Each row is a point. The ring and each string are closed loops that go straight from each point to the next, and from the last back to the first. Before rounding, they use only three directions, however many columns there are. Count how often each string passes through the ring. Passing back the other way cancels.
(in the rows, 128 means zero)

Ring (10 x 4):
[[145 153 138 155]
 [132 174 143 164]
 [106 184 164 161]
 [ 95 176 179 152]
 [ 88 145 197 127]
 [ 93 115 198 102]
 [106  96 187  87]
 [124  89 171  87]
 [140  96 155 102]
 [151 122 141 132]]
String, 19 rows:
[[153 188 125 191]
 [139 184 145 191]
 [129 151 170 168]
 [117 158 161 144]
 [106 186 150 143]
 [103 210 146 161]
 [113 207 150 180]
 [129 174 164 187]
 [130 152 167 166]
 [143 179 141 187]
 [154 180 120 177]
 [148 158 125 148]
 [167 143 127 167]
 [164 131 140 166]
 [144 130 162 158]
 [132 135 154 132]
 [131 135 163 143]
 [152 141 152 171]
 [158 160 137 184]]
Times through: 1

Ring:
[[151 176 102 137 187 110 147 142 158]
 [ 73 214 112 135 144 103 169 121 163]
 [ 44 206 137 132 121 111 164 106 146]
 [ 76 144 181 129 119 139 126  98 102]
 [145  95 160 135 164 149 103 123  85]
 [190 110 115 140 204 134 114 148 115]]
String, 19 rows:
[[153 138 144 133 171 130 122 128 125]
 [181 132 137 133 187 129 118 136 129]
 [225 132 129 132 210 125 114 148 144]
 [208 155 107 135 211 114 131 152 159]
 [166 166 141 130 176 118 132 130 152]
 [132 165 131 133 166 119 139 128 141]
 [114 178  98 140 172 111 154 137 148]
 [132 169 150 129 156 121 135 120 143]
 [133 191 142 128 159 111 145 122 162]
 [124 216  93 136 176  95 168 139 183]
 [146 213  89 136 188  94 165 145 188]
 [172 182 131 129 182 110 139 135 168]
 [159 158 141 131 173 121 130 129 143]
 [136 150 103 141 182 121 139 140 131]
 [155 137  83 145 201 122 136 153 128]
 [138 139 107 141 182 126 133 140 123]
 [177 129 160 129 175 134 112 127 124]
 [215  99 129 137 209 138 103 148 113]
 [213 106 148 132 198 138 101 140 118]]
Times through: 0
String, 19 rows:
[[110 158 167 128 139 129 130 109 126]
 [101 156 158 131 140 129 132 112 122]
 [ 90 155 191 125 119 135 125  96 115]
 [ 55 155 216 122  92 141 124  80 102]
 [ 32 162 183 129  97 136 138  88 102]
 [ 39 169 147 135 117 127 148 103 113]
 [ 90 161 129 137 149 124 143 121 124]
 [ 85 172 149 132 136 123 142 111 130]
 [ 56 208 177 124 106 115 153  93 149]
 [ 32 232 139 130 112 102 174 102 163]
 [  9 249  80 141 129  90 198 120 173]
 [ 50 210  78 144 151 101 178 131 154]
 [ 90 185 117 136 152 113 154 124 144]
 [ 98 191 142 130 143 114 150 115 150]
 [ 64 228 140 128 126 102 169 108 170]
 [ 87 199 163 126 128 114 149 105 152]
 [109 162 141 133 151 124 138 119 130]
 [ 95 163 125 137 153 122 144 123 127]
 [104 163 160 129 140 126 134 111 128]]
Times through: 2

Ring:
[[ 79 144 113  95  80 125 114 118 137 157  63 160 151  85]
 [109 153 153 115  67 119 125 134 123 159  81 164 113 102]
 [130 158 180 133  77 126 139 151 114 156 110 157  94 115]
 [148 160 203 156 115 152 160 174 108 147 164 134  88 129]
 [155 151 186 159 143 162 165 164 112 132 193 112  97 127]
 [156 134 131 142 151 148 150 117 124 111 191  94 111 110]
 [142 120  78 118 141 129 129  73 138 101 161  93 131  90]
 [ 99 120  56  93 123 126 112  69 149 118 109 114 163  74]
 [ 76 129  72  88 109 131 110  91 148 138  81 135 173  74]]
String, 26 rows:
[[ 56 152 130  92  72 134 115 142 136 175  42 177 162  86]
 [ 65 159 153 100  64 133 120 155 130 181  44 184 147  94]
 [106 153 145 104  37  98 112 118 124 164  48 180 107  96]
 [130 146 138 116  65 105 121 109 123 145  90 154  99 100]
 [125 146 143 123  95 127 132 125 124 142 117 140 113 104]
 [123 151 160 130 101 138 140 144 121 147 124 141 113 109]
 [148 148 157 132  85 117 136 123 117 138 127 140  88 111]
 [165 164 220 161  92 136 159 173 100 150 158 144  63 135]
 [148 172 249 176 134 179 181 221  98 159 190 135  85 145]
 [134 160 205 158 141 175 168 191 111 149 179 126 109 129]
 [123 148 158 136 130 155 149 151 122 140 152 125 123 111]
 [166 139 143 141 119 128 144 112 119 117 169 111  90 113]
 [173 141 165 161 159 158 165 141 115 113 217  91  94 124]
 [167 136 150 158 175 166 165 136 120 107 226  81 107 120]
 [131 138 137 139 158 164 152 137 127 123 180 102 132 109]
 [130 136 119 123 121 134 134 109 130 126 140 118 124  99]
 [152 122  79 114 111 107 120  59 135 104 140 105 113  89]
 [153 104  26 100 129 100 110  16 148  81 148  83 130  74]
 [131 123  75 107 115 115 118  68 139 112 127 111 131  85]
 [119 135 111 115 114 131 128 106 133 130 125 124 132  94]
 [110 132  96 108 116 131 123  98 138 128 117 123 144  88]
 [111 124  67  94 100 111 109  66 144 122  97 125 144  77]
 [ 55 122  37  68 103 123  96  69 159 137  53 139 195  59]
 [ 30 137  77  76 111 151 109 120 154 161  50 154 209  68]
 [ 65 143 111  97 106 146 121 131 141 157  77 151 171  84]
 [ 63 149 129 102 103 151 125 147 137 165  76 157 168  89]]
Times through: 2
String:
[[130 141 145 139 153 163 153 143 126 128 176 107 130 110]
 [161 125 112 144 180 159 154 106 129  96 219  72 123 107]
 [178 109  58 124 151 115 129  39 138  76 193  69 112  90]
 [157 114  62 113 125 108 120  45 139  92 154  92 117  86]
 [139 126  89 113 110 114 122  74 135 114 131 114 120  90]
 [110 136 114 118 132 147 134 119 135 131 136 119 145  95]
 [126 128  89 109 111 119 121  81 137 120 122 118 131  88]
 [121 114  41  90 105 101 103  39 148 107 104 112 143  71]
 [ 90 111  18  74 111 109  95  36 158 113  82 116 175  59]
 [ 56 125  52  79 125 142 108  89 156 137  78 130 199  66]
 [ 46 134  79  84 124 154 115 118 152 151  74 140 201  73]
 [ 54 130  60  73  92 124  99  86 154 148  47 150 187  65]
 [ 87 132  77  85  79 109 103  80 144 141  61 149 152  75]
 [121 135 104 107  89 113 118  91 133 132 101 136 124  90]
 [104 142 120 109  95 128 123 116 132 144  97 143 135  93]
 [109 140 112 101  69 106 112  97 132 145  74 154 123  89]
 [114 143 118  99  46  92 107  93 129 150  57 166 110  89]
 [121 143 130 117  91 122 127 114 127 140 108 141 118  98]
 [109 150 154 124 104 143 137 146 124 151 115 144 127 105]
 [102 165 197 134  95 154 147 186 115 171 110 162 118 117]
 [139 168 213 142  59 122 144 170 104 167 106 171  73 125]
 [152 159 193 143  73 120 143 149 107 151 125 154  72 122]
 [151 149 162 136  89 121 139 128 115 138 133 138  86 113]
 [134 146 149 131 108 135 140 131 122 137 137 131 109 108]
 [134 148 160 137 116 143 145 143 120 139 146 129 110 112]
 [161 142 149 138 104 122 141 115 117 125 153 122  86 112]
 [173 158 218 177 150 170 179 186 102 132 219 108  78 141]
 [174 148 185 166 148 157 168 155 109 121 212 101  83 130]
 [164 135 130 136 117 123 139 101 122 114 164 109  94 108]
 [137 138 130 129 121 136 138 116 126 126 148 118 116 104]]
Times through: 2
